Rows are points. A path goes straight from each point to the next, and from the last back to the first. The post is the endless flat space through its rows: a point in 2 columns, a line in 3, a plane in 4, and so on, so that a path can go around it. How many times does the path go around the post? Going back the other way cancels.

Post (2 x 3):
[[-40  26 -11]
 [ 26   0 -12]]
Path (19 x 3):
[[-94  20  19]
 [ -6 -17  39]
 [ 13 -57 -18]
 [  6 -15 -51]
 [-65  56 -25]
 [-37  51  -4]
 [-38  14  53]
 [-46 -18  24]
 [-22  30  35]
 [ 49  33  -4]
 [-45  42   7]
 [-26  -6  15]
 [ 12 -17 -30]
 [ 16  12 -62]
 [  0  39 -31]
 [ -7  35  16]
 [ 29  58 -25]
 [-15  20 -66]
 [ -1 -24 -40]]
Times around: 1

Post (10 x 11):
[[ 57 -13  22  -4  32  41 -24  -4 -26   3  15]
 [-46  31 -23  54  20  39 -37  23  14 -38 -43]
 [-27  45  75  12 -10  22 -38 -27  39 -28  29]
 [-13  77  68  38 -15  48  -5 -10 -51  -8  86]
 [ 16 -41  -9  -3  24   1 -20  91  -8  54 -14]
 [  2 -31  16 -19  -1  30   6  -9  30 -47  27]
 [-39 -40 -18 -27 -75 -33 -18  57  -5 -27 -41]
 [ 15   2   3  53 -12  -1  -9  19  18   0  -6]
 [-15  21   2 -20  -4  28   1 -17 -11  13  21]
 [ 11  -5  26  -4  10  24  24  38  -4  14 -28]]
Path (25 x 11):
[[ -3  -7  35 -46 -15 -28 -74  78  12  -2 -35]
 [  4 -13   0  -1 -33 -43 -64  27   7  15  52]
 [ 13 -30  41  -1   8 -28   7  28  46  53   3]
 [-15 -26  20   5  23  34   4   6  33  28   2]
 [-11   2  75  14 -22  13  18  43 -36   6  35]
 [ 25  -3  25  23  44  -7 -13 -53  64 -19 -67]
 [  7  -4 -56   6 -36  15 -19  35 -60 -82  31]
 [ -2 -18  26 -40  28  63   5  10  22 -51   2]
 [-48  55  55  18 -56  56 -38 -11 -35 -26  -1]
 [-43  19  71  18 -21  25   1  11  17 -31   9]
 [  6 -37  33  19  45  24  -2 -11  30 -26   0]
 [ 12  -9 -13 -20  21 -20  20  37  -3  47   4]
 [ 22  39  17  33 -24  20 -61   7 -19 -42  38]
 [-50  47  17 -16 -44  64 -31  -2 -10 -36   8]
 [-37 -71 -27 -38   7  27  -6  50  29  14 -64]
 [-23  -5  21   4  -7  12 -47   7  -6 -29  -6]
 [  3 -37   2  -8  46  37  32  24  -2 -18   8]
 [-59  18  57 -43  -9  47 -10 -25  -7  42   1]
 [-40 -18  21  24 -10  30 -52  41  50 -37 -33]
 [-35  28 -63  20  14  43 -12  43   8  -1 -76]
 [ 82  24  20 -12  19  -4 -30  21 -38  45  43]
 [ 11  18  11  -6 -57 -40  13  18 -95   9  44]
 [-19 -22   7  34  34  10 -45   3  32  40  15]
 [ 22 -31   7  57  -3  45 -16   1  16 -19  41]
 [-31  18  11  19   1  31  48  35  62   9 -63]]
Times around: 0

Post (17 x 18):
[[-10   2   7  15  -4 -25 -23   9 -11  22 -40 -14 -14  33  25 -53   0  52]
 [ 10  29   3  17   7  -4  22 -19   4   4  -1  20   7 -31   9  18   5  -4]
 [ -3  21   2  21  -2 -25   0 -15  20 -22  14  21  11   0  -7   1  16   2]
 [-49  12  16 -13  42  24  -4 -12 -43   9 -37  -9   2 -24   8  -3  -9   0]
 [ 17  11  14  13  -1  -3 -10  -6   9   3   6  12 -23 -13 -26 -11  38  33]
 [-10  13   6  -3 -11  -7   4   8  36 -23   1  17   5 -14   8   0  13  18]
 [ 13  15  22  21  18 -23  17  10  13  -4   6   5 -26   7  -9   6 -27 -24]
 [ 15   0 -14  44  -5  19  -5 -35  12   9 -41 -11 -39 -25 -10  11  -3  -4]
 [-18 -20 -16  33  -8 -14  16   8   2  22  -3  25  18   1 -15  -8   4 -28]
 [  5  22 -17  22   7  -8   2  -2   1 -10  24  13  28 -18   3 -19 -12 -13]
 [  7  13  13 -17 -31 -16 -12  12  -2 -29   6  42 -53  51   8 -21  30 -36]
 [ 11 -23   8  -7 -40 -43   2   5  -5  -9 -10 -36   3   8   9 -12  -2   5]
 [-15  27  43  30  10 -10  -7   0   5   1  18  -2 -15   0  10 -20  -5 -32]
 [ 28  -3   2 -11 -39  27  -2 -14  33 -26  -1  15  -8  25 -21  15  20  49]
 [ 13   2 -20  23   7  18  18 -30  14   7   2 -14 -24  -3   0  23   7   5]
 [ 12  48   2   9 -26 -38   9   0  15  -3  23 -11  27   3  -7 -41  12 -16]
 [ -6  -5  21 -36  -3  33   3 -40  13  -4 -24   7 -16  -4  -8  -9  -3  28]]
Path (20 x 18):
[[ 26  -6  -8 -19  12  39  24  13  12 -54  21  26 -21  -6  -2  38  12  48]
 [  9 -15  -4  26 -24  35  38 -22  66  13 -16  14  -8  -1   9  36  19   5]
 [ 30  12   1  -7 -29 -17 -33 -15 -62  26 -35 -23  -5  -2  17 -32  23   6]
 [ 11   2  12  12  13 -21 -23 -12 -13  -1   5  -5   7 -33 -12 -21 -31  24]
 [-19  14  22  10  -2 -11 -14  12  10 -31 -29  47 -23  19 -10   8   8  23]
 [  1  17  29   3 -35   3  11  11  29   3  13   0   5 -58 -39 -37  35   2]
 [-18  35   1 -12  -4 -13  19 -16 -12  11 -19 -27  -1   0   5 -13 -15 -13]
 [ 10  25  17   9 -20 -31 -39 -19 -25   4 -10   6 -21  55  35 -43  13  32]
 [ 55  27 -18  12   1  -4 -31  -8  13 -37  -4   1   7 -59   3 -22 -35 -30]
 [-12  -2  18 -13  -2  21  11   1  15 -25 -13  19   3  14  20  -7  -6  19]
 [  3   5  28  40  14 -26   2  -8  20   2 -23  46 -58  27 -16   8  12  22]
 [ 11  27  -8  29 -37 -15  -1 -15  11  21  -3 -16  -1  -6  -6 -14  -4   7]
 [ 17  10  26 -12   0   3 -14  24   4   4 -26  22 -11 -29 -19  27  -1   8]
 [ 21   9 -36  18   0  13  -6  15  18 -16 -11 -95 -13   2  19  -8 -15  -5]
 [-26  -4  22 -10 -19   1  25  -8  20  -2  -3  -3 -22  -4   8 -23  43  -4]
 [ 35  -2  13   5 -44 -56  -3  18  15 -37  -9  62 -14  10 -40  -6   3  11]
 [  8  12  -1 -15 -14 -40  -4   7   0 -32 -19   5 -15  42  49   1 -36   8]
 [ -1  43  -1  30  30 -12 -31  -2  12 -22  -9  30 -11 -29  28  15  36  16]
 [ -5  14 -28  34   5 -36 -20 -22  21  -1   4   9   2  -7  35 -28 -25 -30]
 [ -6 -18  21 -30 -18  13  36  -5 -34  16  -8 -43   9 -29  -3  23 -19   0]]
Times around: 1

Post (17 x 18):
[[ 22  -7 -53  15  53  27  -4 -12  21 -11   6  13 -31 -36 -15  22 -16 -27]
 [-18   6 -48  -4  -2   9 -17 -14  15  31   3 -34  -5 -35  44 -12  26 -31]
 [  4  10 -77  17  -2 -10 -20  57  -7 -27   2 -10 -38  20  39 -34 -10 -13]
 [ -3 -13  10  20 -32   5 -17 -31  36  41 -14 -21 -38   6 -49 -44 -62  12]
 [ 12 -34  29 -62   0  32  33  16 -16  -8  36 -16  11 -18  10  33  20 -16]
 [ -1   1 -14  41  43  16  11  36 -11   7 -18  44  -7   2 -21  36  -5 -38]
 [ 18 -27  10   3 -16  -9 -15 -45 -30 -26  29   4  17  42 -52 -21 -17  33]
 [ 33 -16  -9 -16  -2  -1  -1 -46  50  -4 -16   1  32 -29  -7 -49  29 -21]
 [-13 -20   8  25 -17  -5  22 -32  34  -3   8  20 -11  20 -17  29   1  18]
 [ 43  -9 -38  -9 -49  27  16  49  20 -33  20 -33  51  22  -2  30  20 -26]
 [ -8  10 -24  11  32   4  -6 -48  46   3  21   2   7 -14  47 -27 -23 -17]
 [ 13   3  16  13 -21  22 -29  32  11   9  18 -24   8 -10  -2  33  23  30]
 [-10  32 -11  49  35  30  26 -34  22  18 -10  -4   7 -45  47   6  -5  26]
 [ 30   3   1 -25 -11 -26 -32 -28  25  -1  -2 -31  23  -5 -62  58   2  19]
 [  7   5  20   2   4  41  49   0  26  14  17 -30 -37  42  16  21  16 -16]
 [ 38 -52   1  -5 -39  31 -20  36  -9 -32 -15  -5  17  36  -3  -8  -4   7]
 [ -1 -53  26  54  54  10 -14  11 -18  -2 -10  20 -10 -45 -16   7 -22 -42]]
Path (25 x 18):
[[-32 -50 -12  12   1  -5 -22   1  -5 -52  29  -1  -7  12  14  17   8  42]
 [ 31  24 -48 -14 -10  67  10 -30  29  -4  -8 -28 -54  15 -10  -9 -34  20]
 [ 26  -4 -54 -38   6  59 -36  -5  31  10  30 -45 -37 -34  50  -3  31 -35]
 [-38  43 -10  18 -15 -24  36 -39  44   8 -63  11  13  -1 -34  45 -40  33]
 [-12 -38  29  41  45 -32 -27 -75 -30 -38   2  16   0  36 -76 -64 -20  17]
 [-30 -31  28  -5  -8 -25 -30  16  27  12 -58  43 -22 -23 -11   2  11 -58]
 [ 21   7  19  20 -55   4 -50  30  32   0  21   3 -12  31   5 -11 -24  56]
 [ -7  74  -9 -15  37  52  69 -16   9  57   0  49 -19   2  48  40  52 -20]
 [-33  25 -12  37 -23 -24 -39 -14  72  -2   5 -19  66 -33  94   2  23 -38]
 [-18  64 -10  39  58 -50 -11  -4  52  -4  17  -7   9  -6   0  21 -13 -15]
 [ -3 -31 -26  -7   1  31  78 -19  72  14 -22 -24   2 -10  45 -30 -10 -30]
 [  3 -21  25  28 -11  38   3  31 -22  43 -39  -7  -8  28   2   3  -8  -4]
 [ 44  -9  -9 -23 -41  -2  10 -15  48   9 -20 -13 -11 -37 -41 -67 -67 -14]
 [-12  46  12   8 -44  24  48 -23  31  56 -42 -40 -50  36 -28 -16 -50  17]
 [ 34 -30 -13  25 -11  10 -17  16  17 -28  10 -40 -36  24 -60   3   4  10]
 [ -4  13 -12  73  72  59  -7  18 -39  67  33 -77  -5 -58  16 -10   7 -28]
 [ 47   4   0 -31 -30 -41 -31  -6  33  19   8   6   5  81 -39   1  10 -20]
 [ 40   0  29  52   1  35 -36 -28 -17  -4  -5  -1 -17  25 -33 -29 -70  39]
 [ 25 -20 -23  41  13  13 -25  16 -12 -72  -4  21  64  27 -37  24 -19 -39]
 [ 34  34  -3  24  -1   4 -36   9   4  11 -16 -45 -47  13 -11 -60  12   0]
 [-20  16  15  67  45  20 -18  65  -7  46 -18  -3 -12 -49  80   7  16 -26]
 [ 31  24 -28  22   4  13  48 -33  21  39   5 -28 -25  15  11 -14 -17   0]
 [ 24 -95  39  29  11  37 -55  53 -36 -42  22   7 -60 -19  22  30  55   5]
 [-35   4 -61  43 -32  11 -47  -5 -19  -7  33 -49 -22   0  27  25  27  19]
 [ 22  14 -13   8 -11  -3  17   5  23 -12   5 -33  14   5 -77  60  -7  16]]
Times around: 2

Post (17 x 18):
[[  9 -28 -30 -23  -3 -10 -22   8  -3  -1  30 -18 -10  -2 -21  17  36 -34]
 [ 47 -12 -12  16  12  -3 -35 -15  -5  54  55  21 -14 -26 -11  -2  20 -15]
 [ 16  23   5   7  -4  21 -16 -23   8  22  46  11 -14  18   7  28  31   8]
 [ -6   6  22 -32 -43   0  40  -3  19   5 -30 -10 -19  33 -11 -11  -9  22]
 [  8 -26 -26 -22  32 -14 -18   3 -15  14  25  -7  22 -11  14  20  38  14]
 [ 12 -59 -29 -26  -7  31 -19 -11 -33  -4  23 -12  30 -13  12  12   1 -29]
 [-19 -16   1   5 -10  21  67  18   5   5 -10 -30  -1  44 -11  -2 -27  40]
 [-28   6  51  -2  -5   9  32   8   6   8 -25  -7   2  47 -39 -22  -9   6]
 [ -5 -39 -41   3   5  -8 -46   9 -18  17  22  12  -9 -36  10  49   7 -10]
 [-19  48 -16 -16  -1   8  31 -18   5 -10  -6  -9 -12  27 -35 -22 -23  16]
 [ -5  -9  23   7  41  34 -27   2  14  17  47  -4 -25 -28   3   5  26   6]
 [ 29  -3  29  13  39   5 -16 -19 -17  16  16  17 -61   9  -5   8  25   5]
 [ 12 -53 -53  18  14   5 -55  -5  -4  25  20 -19  15 -49 -12  34  56  -1]
 [-12  17   5  15 -16  11  18  34 -28  -8 -50 -35   9   8  10 -18 -25  19]
 [ -1  14  41  -4   1 -12  30 -13  27 -14 -26 -36  -5  34 -29  12 -45  11]
 [ -6  -6 -19 -19  13  16  17   4 -36  22   0 -18   8 -28   1  32  34 -20]
 [ -8  -5 -31 -31  -2  35  27  34  14  -7 -34 -13  18  22 -13   1 -14  16]]
Path (23 x 18):
[[ 11  11   4   2 -35   4  11 -18 -30  33  36 -18  -6  -2   9  64  22 -24]
 [ -5 -81  13  48  -4  25 -19  29  -3  34 -33 -16 -17  12 -10  44   0  17]
 [-13  30 -20 -18  37  67  12 -26 -12  -6  39  18  16 -16  -5   1 -16  45]
 [  8   3  44 -33  16  -3 -31 -21  -5  15  67   5  28 -49  30  24 -11 -26]
 [-29 -19  25   9  22  29  28   4  -5 -12  10  -6  15  10  26  91   7  44]
 [-11  -4 -18   7  42 -10  -7  16 -28  -7  16 -46   6   5 -39   9   2  23]
 [  5  10 -26 -56  -9  80  36 -35  11  19  10 -12   9  20 -12 -36 -16  25]
 [-11  15 -28 -59 -16   8  29  -9  27  -6  24  -5  31  50 -19  10  -1  41]
 [-15  30  -8   7 -16  34 -55  20 -22  -2  44  11  32 -34  13   3  69 -39]
 [-12   5 -12 -26 -22 -10  44  32  15 -12 -15 -28 -25  -6  44  32 -29  11]
 [-13 -21  27  19  36  12  10  -1  -9  21 -63 -50 -24 -21   7  30 -24  20]
 [ 47 -34  -8  10   3   3 -37   8  41  47   7  16 -28  31 -55 -15 -29  -9]
 [ 10 -35   4 -69   1  14  15 -22  13  43  29 -15   3  -1 -45  28  11 -28]
 [-23  18  21  29   6  50   3 -13  31 -43  26 -45  -7  13   0  30 -35  25]
 [ 59  27 -95 -22 -18 -13   3 -12  -3   1   8  13  18  18 -32 -16 -33   2]
 [  5   1  25 -13  48  16  32   7   5  20   1   2  -6  35   3   1 -13  62]
 [ 44 -43 -50  -2 -15  -5 -19  14  16  43  26 -14   9  -5  11 -15 -32 -13]
 [ -4 -50  -6  33  27  -1 -87  42  -5   5  32  -3 -22 -48  20  15  35 -20]
 [  9 -46  17 -22  14  41   6 -22 -29 -12  34  -9   0 -11  21  36  28 -25]
 [-15  24 -19 -14  -8 -43 -17 -13  -5   2 -13  36 -58 -11 -12  42   2  28]
 [-29 -46  10 -26 -30  44  31 -30  -5  12  11  29  29  14  18  69   6 -10]
 [ -7 -10  14  -6  15  -2  36 -12  13 -14  -2   4   3  32   5   0 -69  35]
 [ 11  17 -51  12   1  28   8  11   6  14  -4 -20  22 -31  -1  25  16  33]]
Times around: 0
